Rows are points. Each copy is the shape, with its points in the same order, turned, moved and blurred by noise. Some copies are also mirrored. Which?
(in the rows, 100 means zero)

Shape (7 x 2)
92; 73
126; 101
94; 125
108; 59
68; 143
92; 145
54; 125
Copy 1 (7 x 2)
116; 80
109; 124
73; 110
135; 87
44; 96
58; 120
51; 76
Copy 1 is: only turned
Copy 2 (7 x 2)
82; 84
129; 81
117; 123
86; 64
113; 155
127; 141
90; 151
Copy 2 is: only turned
Copy 3 (7 x 2)
80; 93
120; 92
112; 136
78; 73
103; 165
122; 151
80; 162
Copy 3 is: only turned

Shape (6 x 3)
80; 104; 90
95; 151; 111
112; 98; 137
74; 43; 66
43; 130; 138
73; 119; 109
Copy 1 (6 x 3)
108; 95; 86
76; 139; 72
58; 106; 114
138; 49; 120
54; 89; 46
85; 104; 76
Copy 1 is: only turned
Copy 2 (6 x 3)
92; 90; 114
92; 57; 79
142; 86; 92
100; 146; 158
111; 30; 128
98; 69; 115
Copy 2 is: mirrored

Shape (9 x 6)
136; 100; 168; 117; 131; 37
96; 126; 81; 104; 119; 107
105; 148; 85; 130; 137; 117
82; 104; 96; 131; 103; 152
79; 70; 76; 127; 93; 95
170; 57; 116; 109; 88; 82
112; 116; 95; 115; 132; 143
80; 115; 76; 128; 55; 86
81; 165; 98; 80; 123; 105
Copy 1 (9 x 6)
130; 53; 158; 102; 39; 116
74; 111; 100; 108; 87; 71
61; 117; 110; 140; 66; 68
73; 132; 125; 144; 129; 84
130; 120; 100; 112; 127; 83
136; 103; 103; 111; 74; 169
55; 111; 105; 146; 96; 97
119; 161; 118; 85; 100; 74
34; 106; 121; 86; 74; 60
Copy 1 is: mirrored
Copy 2 (9 x 6)
81; 92; 184; 108; 115; 106
132; 105; 74; 101; 117; 104
142; 121; 80; 114; 141; 127
92; 129; 45; 93; 118; 131
87; 89; 59; 121; 75; 109
93; 102; 140; 73; 41; 133
124; 116; 71; 78; 128; 143
104; 135; 63; 131; 74; 75
142; 117; 80; 91; 155; 71
Copy 2 is: only turned
Copy 3 (9 x 6)
100; 20; 144; 158; 123; 65
93; 98; 104; 88; 140; 96
104; 113; 129; 94; 183; 92
105; 94; 74; 87; 164; 128
71; 102; 69; 136; 123; 113
122; 50; 59; 148; 95; 50
110; 88; 85; 77; 169; 85
109; 127; 89; 126; 103; 135
94; 109; 150; 67; 138; 98
Copy 3 is: only turned

Shape (12 x 9)
112; 71; 107; 120; 125; 45; 56; 103; 136
78; 140; 52; 126; 111; 49; 69; 121; 96
112; 117; 60; 54; 105; 131; 151; 123; 112
122; 109; 141; 90; 110; 46; 138; 131; 96
63; 106; 57; 123; 74; 111; 98; 135; 105
137; 76; 67; 153; 71; 57; 105; 124; 85
79; 63; 142; 91; 70; 101; 105; 55; 55
109; 140; 97; 133; 84; 109; 117; 77; 47
115; 117; 114; 54; 92; 146; 132; 102; 128
140; 131; 127; 137; 29; 65; 141; 117; 53
118; 103; 56; 44; 106; 106; 73; 101; 86
107; 71; 122; 112; 130; 92; 58; 125; 102
Copy 1 (12 x 9)
50; 128; 91; 143; 99; 80; 67; 108; 123
55; 157; 80; 74; 78; 94; 110; 82; 84
150; 82; 79; 70; 119; 138; 73; 99; 52
101; 99; 132; 75; 73; 82; 36; 130; 109
79; 102; 86; 60; 125; 128; 137; 90; 95
70; 102; 85; 74; 126; 41; 109; 134; 106
126; 48; 138; 130; 63; 87; 133; 107; 135
123; 108; 131; 85; 77; 81; 153; 136; 74
148; 69; 98; 106; 103; 161; 69; 128; 75
106; 76; 128; 36; 76; 55; 116; 187; 108
101; 74; 62; 120; 74; 109; 91; 85; 42
52; 92; 127; 138; 111; 97; 79; 97; 95
Copy 1 is: only turned
Copy 2 (12 x 9)
97; 65; 107; 138; 107; 84; 31; 137; 137
136; 77; 81; 151; 113; 115; 108; 105; 163
119; 154; 91; 52; 79; 74; 116; 93; 131
85; 91; 130; 109; 133; 43; 115; 124; 96
133; 92; 96; 119; 43; 112; 116; 115; 148
70; 68; 61; 136; 80; 91; 116; 153; 127
74; 92; 101; 122; 75; 121; 69; 83; 45
72; 135; 86; 141; 96; 133; 133; 96; 101
114; 175; 119; 77; 70; 80; 91; 102; 103
72; 111; 81; 156; 100; 84; 178; 141; 67
132; 120; 63; 71; 115; 130; 74; 109; 110
90; 82; 133; 101; 105; 124; 46; 146; 134
Copy 2 is: mirrored

Shape (17 x 12)
118; 94; 113; 80; 118; 94; 115; 103; 104; 103; 115; 147
163; 92; 121; 113; 108; 76; 139; 108; 102; 110; 75; 76
99; 122; 130; 106; 120; 122; 91; 122; 113; 92; 117; 118
91; 127; 93; 59; 130; 109; 76; 99; 111; 141; 115; 100
81; 94; 124; 97; 113; 107; 143; 89; 119; 96; 111; 101
116; 72; 100; 132; 112; 75; 104; 94; 101; 104; 62; 87
126; 110; 81; 94; 114; 151; 124; 112; 103; 98; 77; 120
148; 103; 103; 122; 59; 68; 113; 91; 97; 85; 95; 73
141; 88; 121; 119; 103; 95; 122; 78; 64; 128; 95; 77
118; 122; 103; 99; 78; 75; 132; 88; 92; 107; 65; 90
85; 91; 82; 114; 120; 94; 88; 55; 140; 148; 186; 94
113; 72; 106; 77; 100; 111; 113; 105; 119; 101; 110; 118
72; 81; 112; 81; 95; 133; 112; 133; 86; 97; 122; 126
93; 94; 119; 116; 102; 97; 76; 22; 127; 140; 152; 116
74; 97; 102; 121; 103; 100; 83; 73; 138; 179; 157; 135
72; 94; 110; 131; 96; 97; 116; 78; 131; 148; 174; 127
130; 122; 74; 115; 124; 65; 110; 79; 69; 105; 91; 94
Copy 1 (17 x 12)
81; 101; 117; 84; 100; 87; 79; 71; 113; 90; 122; 130
125; 114; 63; 78; 118; 90; 128; 105; 123; 103; 142; 101
91; 107; 141; 101; 103; 66; 103; 105; 110; 94; 82; 122
102; 107; 121; 57; 99; 99; 65; 105; 64; 100; 65; 126
74; 101; 109; 87; 103; 115; 122; 95; 128; 107; 88; 141
105; 102; 52; 118; 113; 105; 114; 108; 107; 76; 108; 104
88; 120; 122; 90; 89; 105; 66; 134; 136; 98; 114; 92
121; 101; 91; 114; 116; 117; 145; 89; 90; 111; 141; 77
121; 124; 74; 86; 154; 112; 110; 85; 118; 100; 108; 93
89; 114; 81; 76; 98; 122; 130; 94; 98; 95; 118; 73
122; 122; 131; 109; 131; 148; 92; 83; 55; 100; 77; 195
91; 95; 104; 102; 90; 101; 80; 86; 114; 121; 110; 130
46; 99; 125; 112; 113; 87; 72; 93; 116; 132; 84; 117
132; 126; 127; 112; 116; 145; 102; 43; 82; 79; 62; 160
96; 165; 121; 114; 109; 120; 81; 64; 58; 91; 64; 180
82; 150; 132; 119; 126; 125; 109; 67; 79; 103; 83; 183
103; 100; 94; 77; 138; 121; 105; 108; 82; 57; 126; 91
Copy 1 is: mirrored
Copy 2 (17 x 12)
150; 110; 101; 83; 88; 109; 115; 94; 129; 78; 118; 116
101; 134; 153; 103; 100; 142; 132; 91; 103; 96; 82; 103
154; 102; 106; 88; 100; 68; 93; 105; 100; 97; 79; 127
167; 79; 61; 92; 126; 113; 120; 101; 102; 113; 83; 98
126; 108; 104; 89; 102; 108; 85; 67; 74; 88; 111; 119
80; 113; 131; 91; 125; 120; 125; 73; 123; 121; 101; 127
126; 86; 104; 122; 110; 93; 144; 87; 103; 54; 75; 142
61; 117; 130; 104; 77; 107; 120; 98; 105; 110; 85; 77
89; 151; 113; 124; 110; 130; 129; 108; 95; 115; 104; 116
91; 119; 100; 106; 87; 115; 136; 49; 101; 106; 79; 94
142; 58; 84; 109; 119; 107; 93; 132; 73; 135; 173; 80
125; 86; 102; 95; 94; 126; 94; 100; 118; 77; 106; 121
126; 96; 71; 74; 80; 98; 94; 101; 101; 76; 96; 160
136; 100; 79; 140; 113; 90; 78; 104; 105; 144; 165; 81
165; 62; 78; 119; 87; 104; 99; 106; 97; 157; 165; 114
151; 83; 91; 106; 72; 102; 93; 105; 73; 130; 172; 112
94; 129; 105; 93; 127; 98; 167; 85; 105; 110; 108; 84
Copy 2 is: mirrored
Copy 3 (17 x 12)
96; 103; 124; 88; 115; 56; 84; 108; 79; 99; 91; 124
107; 78; 107; 130; 151; 84; 82; 124; 104; 81; 114; 59
134; 148; 116; 72; 106; 86; 81; 108; 103; 100; 101; 115
124; 104; 123; 93; 94; 72; 99; 67; 118; 150; 81; 114
91; 125; 93; 92; 129; 90; 103; 138; 84; 119; 75; 106
96; 74; 81; 84; 119; 108; 60; 116; 101; 90; 107; 60
128; 90; 102; 71; 140; 96; 125; 96; 92; 90; 118; 130
76; 102; 86; 123; 107; 84; 101; 105; 110; 67; 124; 53
111; 81; 102; 113; 107; 79; 96; 125; 77; 111; 129; 47
98; 91; 52; 119; 125; 69; 102; 104; 97; 93; 105; 78
44; 141; 146; 98; 89; 105; 85; 79; 86; 185; 93; 90
92; 97; 123; 91; 110; 93; 102; 103; 80; 89; 75; 117
122; 109; 110; 89; 75; 101; 105; 124; 76; 97; 88; 148
56; 147; 122; 72; 93; 78; 88; 76; 57; 157; 84; 57
81; 139; 124; 96; 92; 104; 52; 60; 46; 171; 92; 105
61; 154; 121; 109; 95; 100; 63; 99; 50; 158; 93; 108
89; 78; 83; 95; 111; 63; 90; 109; 125; 124; 144; 78
Copy 3 is: only turned

Shape (15 x 12)
65; 140; 137; 118; 60; 70; 69; 107; 145; 107; 137; 96
83; 90; 99; 92; 150; 56; 99; 80; 125; 129; 144; 68
119; 99; 91; 135; 104; 146; 71; 95; 117; 127; 114; 109
141; 60; 103; 127; 143; 91; 87; 82; 66; 80; 53; 94
138; 90; 77; 82; 75; 85; 72; 120; 151; 58; 93; 56
80; 155; 122; 127; 98; 151; 83; 105; 113; 70; 75; 125
70; 67; 85; 115; 108; 76; 91; 122; 95; 131; 85; 143
87; 91; 111; 68; 114; 90; 145; 110; 58; 102; 84; 57
95; 89; 116; 139; 118; 148; 134; 149; 148; 75; 81; 49
112; 65; 82; 134; 70; 84; 112; 78; 83; 36; 145; 95
152; 117; 136; 85; 113; 76; 145; 169; 58; 88; 73; 118
67; 140; 79; 74; 93; 59; 153; 78; 73; 85; 72; 66
62; 118; 70; 89; 73; 62; 141; 96; 151; 46; 59; 83
109; 147; 128; 63; 103; 137; 90; 172; 90; 71; 77; 121
139; 67; 128; 86; 93; 147; 103; 93; 119; 91; 127; 87
Copy 1 (15 x 12)
131; 100; 67; 131; 89; 167; 121; 101; 169; 87; 97; 164
84; 118; 102; 96; 108; 138; 173; 126; 127; 85; 70; 92
128; 102; 69; 94; 41; 110; 116; 115; 83; 69; 109; 114
125; 121; 129; 91; 91; 92; 67; 135; 78; 97; 85; 50
140; 76; 42; 45; 114; 142; 80; 126; 127; 124; 85; 91
105; 102; 99; 86; 44; 100; 51; 94; 124; 81; 105; 171
107; 131; 86; 130; 117; 74; 124; 117; 94; 101; 131; 118
77; 65; 117; 103; 129; 90; 101; 61; 106; 108; 57; 82
86; 126; 24; 72; 67; 97; 66; 69; 124; 88; 46; 97
86; 53; 64; 141; 80; 123; 75; 158; 127; 109; 98; 64
125; 94; 124; 94; 109; 71; 75; 31; 153; 111; 122; 53
81; 47; 128; 98; 151; 87; 95; 102; 144; 76; 53; 122
77; 77; 57; 78; 162; 102; 60; 127; 158; 80; 84; 142
114; 90; 106; 56; 66; 89; 68; 36; 133; 139; 125; 136
90; 76; 60; 85; 55; 153; 89; 84; 81; 92; 110; 76
Copy 1 is: mirrored
Copy 2 (15 x 12)
98; 90; 145; 153; 78; 102; 71; 92; 81; 83; 61; 117
118; 85; 147; 124; 147; 129; 96; 117; 91; 78; 153; 133
130; 91; 78; 117; 91; 104; 99; 169; 108; 67; 96; 103
138; 127; 67; 93; 114; 80; 152; 110; 140; 90; 161; 85
92; 143; 132; 92; 103; 58; 48; 120; 145; 85; 122; 102
107; 116; 48; 110; 59; 125; 78; 91; 91; 60; 71; 78
123; 120; 104; 116; 159; 117; 143; 122; 108; 86; 70; 94
63; 77; 100; 57; 145; 100; 137; 74; 101; 73; 138; 100
76; 141; 59; 79; 108; 83; 86; 113; 104; 15; 104; 156
58; 145; 98; 126; 95; 76; 112; 146; 82; 136; 143; 101
97; 126; 127; 31; 98; 68; 159; 85; 78; 41; 108; 60
36; 101; 123; 82; 114; 149; 119; 61; 128; 98; 131; 88
51; 170; 126; 88; 117; 135; 75; 67; 128; 103; 99; 114
108; 108; 82; 52; 99; 79; 83; 79; 74; 38; 73; 43
122; 96; 86; 57; 99; 59; 83; 150; 86; 93; 122; 126
Copy 2 is: only turned

Shape (18 x 12)
65; 74; 84; 101; 108; 95; 98; 133; 128; 100; 99; 100
76; 82; 91; 95; 51; 37; 117; 125; 97; 93; 129; 142
133; 88; 77; 108; 107; 155; 114; 60; 102; 107; 64; 113
56; 126; 139; 83; 137; 105; 119; 75; 68; 100; 129; 123
62; 127; 98; 68; 122; 72; 99; 94; 110; 111; 139; 80
114; 80; 51; 107; 60; 122; 121; 93; 161; 121; 79; 141
78; 107; 97; 66; 93; 99; 59; 78; 122; 86; 56; 99
64; 104; 111; 98; 75; 95; 111; 123; 82; 65; 100; 110
119; 85; 176; 81; 91; 97; 88; 102; 108; 108; 138; 76
95; 46; 120; 118; 110; 90; 121; 126; 140; 112; 56; 78
96; 129; 63; 119; 101; 85; 143; 79; 128; 56; 70; 73
66; 92; 123; 125; 89; 106; 76; 131; 140; 122; 59; 99
80; 98; 136; 95; 74; 128; 109; 63; 61; 79; 89; 102
72; 103; 117; 60; 87; 93; 147; 102; 105; 115; 98; 105
112; 111; 124; 103; 137; 127; 80; 135; 95; 97; 88; 90
91; 103; 86; 144; 98; 99; 81; 145; 66; 104; 41; 37
136; 104; 102; 61; 72; 65; 129; 100; 141; 97; 126; 96
113; 137; 114; 77; 97; 45; 86; 80; 120; 78; 106; 114
Copy 1 (18 x 12)
50; 93; 110; 108; 95; 64; 99; 135; 108; 100; 127; 98
98; 108; 99; 96; 89; 80; 136; 183; 92; 72; 103; 36
83; 115; 81; 105; 94; 130; 95; 85; 87; 60; 111; 159
78; 136; 120; 103; 86; 99; 71; 98; 127; 79; 40; 60
89; 111; 105; 72; 118; 84; 85; 118; 145; 124; 81; 53
73; 116; 80; 99; 124; 117; 125; 129; 90; 49; 172; 119
81; 134; 84; 113; 133; 77; 137; 99; 101; 129; 86; 124
74; 122; 78; 133; 71; 72; 109; 139; 105; 92; 79; 79
74; 67; 83; 107; 102; 107; 86; 84; 64; 122; 70; 33
37; 49; 94; 113; 81; 78; 132; 91; 101; 87; 121; 111
108; 114; 58; 101; 61; 107; 131; 109; 163; 97; 121; 119
63; 80; 99; 154; 127; 45; 118; 97; 100; 88; 120; 99
78; 128; 74; 146; 91; 127; 100; 110; 95; 88; 48; 100
45; 117; 69; 91; 94; 99; 114; 118; 121; 77; 75; 62
78; 86; 83; 106; 92; 53; 65; 76; 88; 104; 86; 107
90; 40; 60; 149; 91; 37; 85; 125; 130; 109; 87; 155
97; 94; 51; 48; 98; 114; 123; 127; 89; 101; 114; 52
128; 118; 85; 74; 102; 80; 138; 101; 105; 110; 79; 67
Copy 1 is: mirrored
Copy 2 (18 x 12)
88; 100; 87; 115; 122; 96; 91; 107; 101; 134; 132; 106
70; 84; 57; 100; 120; 53; 49; 137; 91; 124; 91; 56
107; 114; 110; 94; 91; 122; 94; 40; 85; 83; 68; 140
86; 110; 62; 44; 57; 95; 114; 134; 126; 84; 125; 124
116; 124; 77; 66; 123; 76; 94; 129; 149; 88; 142; 86
77; 127; 114; 100; 142; 99; 39; 43; 57; 106; 85; 105
102; 55; 132; 54; 133; 96; 102; 66; 122; 115; 123; 104
74; 67; 80; 86; 117; 74; 109; 130; 90; 105; 102; 110
118; 127; 141; 73; 76; 59; 113; 144; 127; 146; 98; 101
136; 108; 104; 109; 121; 105; 98; 89; 59; 174; 129; 117
115; 114; 76; 76; 163; 96; 136; 68; 59; 76; 102; 89
104; 84; 137; 97; 118; 115; 85; 108; 68; 130; 152; 113
93; 63; 104; 70; 61; 73; 131; 105; 89; 84; 94; 122
117; 106; 63; 64; 111; 54; 73; 109; 92; 116; 114; 129
114; 98; 121; 92; 115; 138; 125; 130; 125; 126; 102; 139
169; 50; 107; 142; 132; 130; 122; 121; 77; 91; 129; 120
117; 138; 103; 64; 141; 52; 80; 106; 111; 128; 58; 78
106; 99; 107; 42; 134; 90; 101; 121; 121; 102; 88; 52
Copy 2 is: mirrored
Copy 3 (18 x 12)
118; 99; 92; 70; 83; 114; 74; 78; 78; 79; 95; 120
107; 147; 126; 79; 92; 85; 57; 110; 102; 124; 83; 162
117; 74; 46; 89; 94; 101; 146; 113; 118; 109; 122; 69
94; 128; 112; 99; 136; 74; 85; 96; 148; 34; 119; 94
79; 103; 90; 124; 107; 76; 48; 100; 114; 42; 88; 122
152; 116; 45; 76; 49; 88; 118; 113; 90; 127; 87; 112
109; 105; 38; 99; 150; 109; 110; 87; 98; 88; 77; 126
104; 119; 118; 73; 126; 103; 106; 96; 99; 77; 116; 153
76; 113; 116; 125; 92; 130; 98; 37; 163; 82; 80; 117
90; 87; 84; 45; 79; 106; 89; 29; 92; 107; 94; 101
52; 93; 40; 81; 86; 71; 119; 111; 75; 92; 141; 141
131; 109; 91; 84; 104; 104; 114; 34; 62; 81; 80; 116
112; 100; 94; 95; 149; 88; 132; 83; 155; 91; 129; 125
102; 99; 95; 68; 99; 64; 96; 91; 135; 73; 72; 129
81; 86; 108; 96; 112; 140; 128; 81; 93; 53; 94; 88
81; 34; 112; 92; 129; 103; 125; 57; 31; 104; 122; 116
62; 112; 76; 109; 60; 96; 88; 105; 138; 110; 65; 142
52; 150; 71; 129; 117; 88; 92; 103; 109; 92; 76; 126
Copy 3 is: only turned
Copy 4 (18 x 12)
89; 151; 95; 85; 120; 116; 107; 133; 93; 95; 111; 96
63; 127; 96; 89; 55; 72; 121; 154; 72; 101; 61; 83
138; 103; 91; 134; 101; 117; 137; 52; 105; 82; 138; 94
98; 58; 89; 91; 92; 116; 98; 121; 127; 86; 84; 166
88; 71; 100; 79; 124; 102; 66; 143; 81; 102; 100; 111
115; 148; 141; 101; 70; 115; 135; 76; 64; 81; 134; 55
154; 106; 93; 113; 112; 122; 91; 130; 101; 59; 90; 61
84; 124; 79; 106; 85; 75; 97; 129; 133; 76; 84; 110
101; 99; 97; 103; 105; 115; 65; 87; 124; 150; 43; 92
125; 187; 107; 121; 144; 107; 111; 100; 78; 112; 84; 107
103; 123; 93; 166; 110; 72; 77; 111; 67; 65; 148; 102
106; 162; 136; 110; 136; 127; 103; 111; 116; 65; 72; 82
129; 90; 96; 128; 88; 79; 115; 103; 153; 91; 83; 115
122; 109; 104; 75; 93; 70; 94; 104; 87; 89; 89; 124
89; 121; 64; 103; 141; 140; 86; 84; 127; 84; 86; 107
83; 148; 73; 145; 195; 80; 116; 100; 125; 64; 90; 81
99; 107; 90; 99; 72; 83; 62; 90; 44; 118; 87; 72
101; 79; 86; 130; 85; 116; 58; 125; 60; 73; 66; 83
Copy 4 is: mirrored
